Rows are points. Examples show where two turns around zero, p and q, send a point. Write where each new point lands after one turn and then the other. Backwards means that the second turn is done in reverse. Each puzzle has new turns, and all numbers are rounded.
In the rows, 128 means zero.

Turn p:
[117  99 140] -> [ 96 136 125]
[114 134 143] -> [121 128 148]
[107 182  85] -> [191 157 148]
[118 118 146] -> [108 127 138]
[138  94 106] -> [116 142  90]
[175 142 148] -> [137  77 118]
Turn q:
[116 127 148] -> [129 148 117]
[102  80  92] -> [109  86  82]
[138 161 118] -> [153 124 154]
[156 144 154] -> [122 154 159]
Where do these land?
q, then p backwards: [153 142 188] -> [ 63 119 115]
p, then q: [117 145 106] -> [130 134 157]
q, then p: [112 141 126] -> [138 117 113]
p, then q backwards: [110  94 106] -> [116 110 167]
q, then p: [148  81 119] -> [106 173 142]
q, then p: [128 165 124] -> [126  91 121]

Turn p:
[168 154 106  97 125 126] -> [167 153 119 111 138 161]
[105 146 148 137 122 112] -> [109 117 112 157 134 134]
[139  73  97  92  85 107] -> [108 136 158  79  83 172]
[143 113 122 167 142 119] -> [138 138 126 139  96  97]
[117 139 191 107 158 104] -> [ 81 156  91 141 167 119]
[102 140 105 148 147 141] -> [145  91 117 131 128 107]
[122 131 128 149 117 187] -> [148 105 174 140 150 106]
Turn q:
[101 126 154 161 123 108] -> [135 127 141 169 152 107]
[196 152 125 101 134 130] -> [143 100 112 110  84 177]
[ 89 132 102 153 127 137] -> [102 137 108 132 151  93]
[ 90 154 169 123 153 117] -> [140 159 123 167 165 151]
[159  96 115 127 147 167] -> [146 106 128  71 134 127]
[123 116 132 123 153 108] -> [156 148 125 132 127 122]
[138 121  99 109  60 129] -> [ 75 119 158 116  84 119]
Where do these land?
p, then q: [158 166 126 108  95 100] -> [103  87  99 101 151 145]
p, then q: [118 101 177 164 159 159] -> [160 157 124 192 124 107]
p, then q backwards: [101 110 137 137 115 156] -> [129 113 139 147  92 140]
q, then p backwards: [117 156 105  67 129 145] -> [148 107 140  85 117  79]
q, then p: [ 95 123 141 132 108 108] -> [119 126 108 166 128 114]
q, then p backwards: [131  68 148 157 168 151] -> [141 142 101 115 162 196]
q, then p backwards: [146 137 108 120 132  87] -> [143 126 110 160 128  96]
q, then p backwards: [161 131 107 139 100 103] -> [107 108 106 165 121 110]
p, then q backwards: [125 160 103 128 147 143] -> [145 123 137 153 163 131]

Turn p:
[145 142 143 146 149 126 117 103 115] -> [147 133 140 127 124 116 106 137 162]
[156 137 118 135  76 121 117 123 116] -> [162 126 121 148 151 146 102 136  99]
[116 145 115 155 151 148 126 121 201] -> [110  82 132  94 111 102 105  77 130]
[147 131 135  54 127 110 124 103 121] -> [126 123  89 153 155 169 148 135 171]
[132 137 112 104 129 123 158 124 107] -> [122 147 121 162 144 126 145 117 136]
[110 133 111 104 140 120 109 119 109] -> [121 142  95 124 142 116 137 142 143]
[144 108 126 147 120 112 131 121 126] -> [152 114 145 134 132 122 135 139 120]
[137 146 155 121  80 119 133  96 107] -> [179 152 117 142 134 165 117 120 130]
[107 128 132 154 142 112 130 172 150] -> [108 114 132 123  81 108 132 132 102]
[110  95 124 138 152 176 137 225 120] -> [ 40 146 171 114 108 124 139 154  77]
[106 105 137 151 142 142 127 100 137] -> [142 129 148  87 127 113 141 117 139]
Turn q:
[152 141 148 118 145 149 125 124 141] -> [139 118 139 135 155 134 115 100 138]
[146 108 136 111  70 119 145 106 121] -> [ 99 143 145 134 130  95 175 111 109]
[122 143 116  94  83 122 140 131  99] -> [137 172 118 117 135 100 164 129 112]
[153 128 136 152 138 148  93 109 138] -> [122  97 117 147 133 157 133  99 144]
[101 111 111 155 156  86 144 136 112] -> [118 133 123 127  78 130  94 162 114]
[175 129 146  97 160 142 104 159 127] -> [164 116 145  97 137 144 111  74 132]
[ 80 109 120 166 143 111 180 161 107] -> [117 145 145 123 103 143  97 197  88]
[ 72 103 104 140 135 133 122 128 143] -> [112 124 127 116 112 140 130 183 159]
[131 134  93 118 106 128 151 118 132] -> [101 148 108 115 144 107 133 133 122]
[123 141 122 121  69 110 127 121 158] -> [119 112 111 130 142  80 169 140 121]
[141 147 165 125 174 145  96  96 148] -> [151 104 136 166 139 142 102  94 173]
[138 141 139 140 156 142 108 147 112] -> [157 121 124 129 127 163 113 115 125]
Where do these land?
p, then q: [127 146 129 135 145 109  71 198 141] -> [149 133 115  79  94 139 184 170 119]
p, then q: [143 105 151 134 161 131 129  95 145] -> [119 100 170 123 143 102 126 119 141]
q, then p: [136 108 142 156  94 115 137 125 146] -> [140 153 144 125 113 123 167 139 112]
q, then p: [133 156 114 137 144 128 148 199 146] -> [ 91 130 120 142 160 138 130 190 148]
p, then q: [109 101 107  68 112 115 148  99 105] -> [ 97 149 118 123 161 134  61 140 120]
q, then p: [120 210 107 140 116 131 123 112 141] -> [111  98 133 151 146  53 118 142 123]
q, then p: [143 117 130 107 141 139 122 129 132] -> [132 119 122 117 131 142 129 118 151]
q, then p: [137 143 139 149 119 110 143 124  92] -> [151 161 135 140 135 111 106 137 117]
q, then p: [110 105 160 104 110 170 134 103 140] -> [120 121 154 120  74 135 134  97 151]
q, then p backwards: [141 104 113 127 120 142 111 121 114] -> [108 121 145 106 132 140 141 131 141]
p, then q: [109 113 115 152 147 118 143 104 107] -> [133 123 130 138 123  88 104 115 105]

Turn p:
[113 128 172 127 108 215 156 116 105 143 117] -> [117 109 140 136 177 209 141 119 102  91 124]
[129 114  96 107  96 111 106 146 134 143 137] -> [140 121 124 106 113 125 128 109 144 174 106]
[170 119 103 121 101 105 143 127 118 115 145] -> [137 130 107 144  99 118 115  96 103 160 128]
[124  97 107 142 152  90 135 113 182 114 121] -> [134 154 113 140  93 100 161 137 168 134 163]
[131 137  74 121 116 139 131 126 116 146 136] -> [117 130 101  95 111 148 115 130 116 157 123]
[118 117 150 127 171  94 107 108 148 121 169] -> [122 122 102 136 146  66 140 128 161 107 138]
[104 129 161 194 151  80 111 135 149 120 152] -> [121 107 152 147 146  59 157 166 137 134 166]
[100 136 115 146 156  88 119 106 148  80 138] -> [133 130 122 110  97  70 152 143 131 100 156]
[106 146 199 123 104 178 121 106 108 130  87] -> [105 106 185 140 156 174 140 118 117  71 103]
[153 141 102 115 134 119 141 108 122 159 106] -> [ 94 158 114 133 106 142 107 131 128 140 113]
[141 134 178 137 129 214 102 135 101 125  96] -> [131  83 164 145 160 194  93 134 129  79 127]
[150 156  96  95 113 118 148 174 142 135 139] -> [151 172 128 102 132 127  96 105 116 170 127]
[127 110 111 108 132 114 142 164  93 133 122] -> [163 141 113 131 127 131 119 146 114 148  91]
Turn q:
[126 124 137 162  79 112 108 111 112  91 135] -> [ 81 118  92 123 113 148 127 135 126 117  85]
[ 93 159 101  71 135 180 136 109 101 142 128] -> [179  97 167  87 114 128 105 116 175 110 135]
[142 128 138 153 128 126 149 134 173  57 175] -> [101 180 134 107 150 145 177 171 122 131  87]
[109 146  81 109 140 179 137 157 154 153 108] -> [157 130 199 144  97 111 121 135 156 131 146]
[134  84 181 129 140 106  80 126 123 157  97] -> [ 99  99  72 154 148  95 129 120 126 137 178]
[130 104 141 159 168 117 122 149 101 140 116] -> [132  96 117 156 142 140 144 137  94 146 156]
[ 95 157 123 105 133 145 179 165 147 143 122] -> [169 148 170 109 110 109 100 159 123 153 134]
[139 112 141 145 150  99 125 100 130 135  84] -> [128 123  97 175 164 132 110 125 130 133 137]
[137 127 131 157  96 114 123  88 131 132 178] -> [ 83 147 113 102 130 164 129  93 127 138 108]
[150  82 125 125 110 100 129 122 116 119 134] -> [121 123  96 138 135 111 151 100 114 139  98]
[102 185  80  81 144 136 132 156 140 135 138] -> [189 158 165 111  80 134 123 135 147 106 146]
[179 127 156 140 113 121 116 119 107 131 122] -> [ 97 118 112 131 153 120 121 109  95  97 126]
Where do these land?
q, then p backwards: [139 125 136 122 163  79 137 107  87 178  87] -> [189 109 138 129 130 161 147 154 112  99 181]
q, then p: [153 148 141 121 131 140 139 123 132 115 125] -> [146 133 134 128 128 110 114 134 127 100 126]
q, then p: [109 118 107  83 133 103 151 148 127 157 136] -> [ 89 134 122 151 114 119 100  94 121 157 116]
q, then p: [115 122 130 154 117 141 121 125 149 170 117] -> [103 101 136 116 155 116 153 132 145 139 127]
p, then q: [172 107 176  74 144  86  88 134 140 137 166] -> [110 174  85 201 155 164 121 119 158 128 142]
q, then p: [136 162 135 141  89 172  93  87 155  78 122] -> [176 146 175  86 123 127 163 129 156  86 153]
q, then p: [117 180 178 124 167 172 138 107 123  87 122] -> [204 141 121 119 164 118  90 125 164 100 138]
q, then p: [ 94 108 128 130 142  61 101 149  97 129 147] -> [119 123  84 111 107 170 118 119  95 182 129]
q, then p: [130 116 117 132 111 122 149 112 140 113 149] -> [108 154 144 122 122 147 126 137 133 115 118]
p, then q: [112 112  84 135  99 177 148 147  83 131 112] -> [134  68 180 121 124  88 132 106 122 111 124]
q, then p: [118  92 106 149 139 161 108 110 110 133 132] -> [124 129 112 154 142 155 174 130 148 125 144]
q, then p: [133 136  97 155 108 119 105 150 138 124 179] -> [114 133 147 108 139 163 155 107  81 118 118]
q, then p: [160 123 169 125  98 151 160 119 149 132 101] -> [131 131 145 122 124  77 128 167 155 106  99]
p, then q: [103 144  89 147 150 108 154 172 163 109  97] -> [130 166 142  82 105 106 117 125  78  94 144]

Turn p:
[118  80 126 133 107  50 125 135 131  95 110 120 175  90] -> [ 98 108  99 133 156  93 192 137  96  89 101 153 101 164]
[152 113 146 155 116 143 130 106  95 139 100 109 126 140] -> [138 103 106 140 138  99  88 153 145 136 136 145 123 124]
[138  56  73 135 106 128 153 121 136 150  82  89 103 113] -> [188 112 159 160 150  76 127 158  90 145 105 157 127 165]
[ 98 126 116 117 119  93 170 141 105 148  89 123 141  81] -> [132 113  98 123 116  89 166 109 115 165  86 136 135 162]
[ 93 176 139  96 106 109 140 140 133 134 158 117 115 148] -> [120 123 129 120 111 170 171 110 151 155 161 121 152 140]
[182 117 152 104 157 141 138 133 115 106 158 123 120  93] -> [122 124 121  88 172 137 101 100  89 135 133 137 117  94]
[150 133 100  95 144 113 110 138 142 137 112 121 140 140] -> [117 109 174 117 141 115 143 132 128 124 114 106 138 121]
[132 106  96 160 104 143  93 118 122 163 132 140 105 154] -> [173 140 142 160 114 103 118 154 143  98 147 128 151 111]
[155 144 109 128 133 125 152 157 144 151 139 124 157 116] -> [109 149 135 104 148 118 131 136 113 141 112 116 171 137]
[ 47 156 125 128 127 185  84 137 119 116 157 120 119 132] -> [127 121 131 157  37 186 118 113 116 114 144 130 144 115]
[168 157 132 125 136 127 113  99 155  91 135 144 134 100] -> [ 97 153 152  86 140 131 121 119 138 112 123 159 101 105]
[120 170 130 138 151 112 154 171 130 115 126 113 117 130] -> [127 120 118  97 132 165 126 110 143 134 103 115 153 163]
[135 160 167 140 105 173 143 155 126  87 108 164 139 157] -> [107 142  96 136 130 187 107 160 165 148  96 129 119  96]
[117  91 113 140 153 164 113  85 102  75 173 152 129 161] -> [117 143 137 197 138 150  85  89 121  87 148 140 101  99]
[147 142 168 135 160 145 122 155 155 178 139 150 111 113] -> [147 159 113  72 117 130 108 140 118 136 139  76 132 112]
[130 154 179 110 134 120 119  97 115 154 121 161  94 139] -> [143 128 110 104 114 120 130 113 174 150 161 102  94  97]
[ 97  94 107 136 119 105 116  86 151 135 136 105 153 167] -> [111 127 156 180 123 105 143 144 127 106 166 126 115 167]
Turn q:
[112 131 130 135 108 106 123 133 126 133 115 120 140  40] -> [ 99  85 154 138 101 134 130 108  97 118 101 174 152 145]
[138 113 151 146 127 156 131 130 155 153 120 116 137 153] -> [145 159 144 135 135  88 123 136 132 108 140 132 108 128]
[122 122 151 123 106 155 126 139 140 126 148 198 104 145] -> [133 183 121 139  96 142 163 155 117 116 111 103 134 103]
[127 157 119 142 146  31 134  89 119 145 121 113 167 118] -> [ 98  68 103  99  90 109 116  71 167 143 165 148 140 131]
[106 109 139 113 103 127 128 135 112 129 104 149 170 129] -> [125 146 115 108 103 114 107 150 105 140 126 153 158 130]
[139 100 124 112 138 159 119  83 107 109 136 106  98 129] -> [119 122 162 116 155 150 134 165 139 159 127 123  90 128]
[115 112 112 139 105 144 129 144 127 156  97 112 102 126] -> [140 129 114 133 145 108 130 130 100 124  96 154  97 127]
[164 141 147 110 154 101 146 150 105 131 119 152 145 137] -> [124 151  98 120 118 138 134 113 157 131 143 125 155 174]
[127 112 108 128 156 118 134 142 120 153 120 171 165 124] -> [159 120 102 118 101 113 154 140 123 133 148 138 160 152]
[108 111 105 145 106 154 147 108 114 137 211 105 118 134] -> [155  97 153 177 106 126 105 160 144 158 106  94  99  99]
[128 109 137 129 113  38 109 149 158 138 145 111 142 137] -> [127 124 110 149 116 118 120  76 170 139 143 181 157  85]
[146 116 113 154 105 169  96 118 124  87 110 111 112 130] -> [137 146 172 111 163 138 126 118  87 153 118 116 106 116]
[186 191 134  83 124 127 140 125 113 126 133 106 105 133] -> [111 141 114 129 136 191  98 101 154 107 136 108  92 168]
[108 113 100 131 118 164 144 133 213 122 107 108 137 167] -> [184 136 141 102 163  98 108 142 124  70 125 130 121  78]
[111 114 149 146 137 141 140 122 105  52 126 154  99 123] -> [ 95 143 153 105 150 137 154 142 126 157  88  84 161 117]
[110 199 128 110 201 156 102 147 110 149 137 117 109 124] -> [ 96  97  93 168 165 146 145 141 108  93 176  85 119 164]
Where do these land?
q, then p: [146 127  83 163 168 153 139 116  86 116 127 164 130 101] -> [136  93 123 157 179 114 110 148 120 177 155 107 148 143]
p, then q: [153 166 107  98 149  91  97 143 139 152 143  78 134 141] -> [112 144 145 134 127 118  88 180 177 133 145 151 167 120]
q, then p: [156 158 133 141 119 130  93 169 175 136 121  97 106 152] -> [117 145 136 106 123 129  81  76 154  99 137 161 103 129]
p, then q: [162 152 160  75  98 129 107 137 174 122 158 114 107 111] -> [118 134 126 171 110 165 125 191 147  99 109 125 139 169]
q, then p: [151 112 119 145 147 111 101 113 142 151 156  95 141  79] -> [142 171  86 144 152 123 117 142 124 117 165 117  93 121]
p, then q: [ 86 116 151 142 126 145 143 110 111  88  89 144 119  95] -> [142 138 107 100 126 138 166 114  94 135  94 131  80 110]
q, then p: [150 145 138 117 171  88 126 125 179 170 152 125 134 141] -> [118 193 149 131 159 157 135 122 115 103 148 162 111 147]
p, then q backwards: [ 94 135 141 123  83 139 127  93 123  91  98 157 147 166] -> [127 109 159 103 124 107 123 114 117 170 181 120  80 124]
q, then p: [113 101 135 152 118 185 193  96  83 118 105 137 157 124] -> [140  48 124 115 146 135 176 169 149 141 127  84 141 131]
q, then p: [115 138 128 145 137 119 140 158 113 132 152 139 160  96] -> [103 124 109 162 141 106 128 162 133 110 134 137 138 140]
p, then q backwards: [126  97 157 116 115 143 150 134  98  73  88 136 121 151] -> [114 123  91 104 115 123 128 136 104 149 153  86  72 128]
p, then q: [146 111 119 130 134 112  82 154 142 142 156 128 130 152] -> [119 124 161 140 153 138 100 128 146 140 123 114 169 144]
p, then q: [ 90 102  87 135 159 178 167 122 115 105 145 117 124 129] -> [107 147 140 115 111  94 137 113  84 169 159 103  85 132]
p, then q backwards: [116 131 135  91 107 125  95 146 133 169  90 146 116 157] -> [109 106 108 149 152 140 145  94 133 124 180 162 119 137]
q, then p: [104 138 168 133  96 122 128 110  94 129 125 143  92 155] -> [156 115 134 121  71 127 154 119 141 145 115 140 148 158]
p, then q: [139 118  88 142 122  79 162 121 142 154 145 129 128  98] -> [117 124  89  95 109 125 115 111 176 128 156 100 139 141]
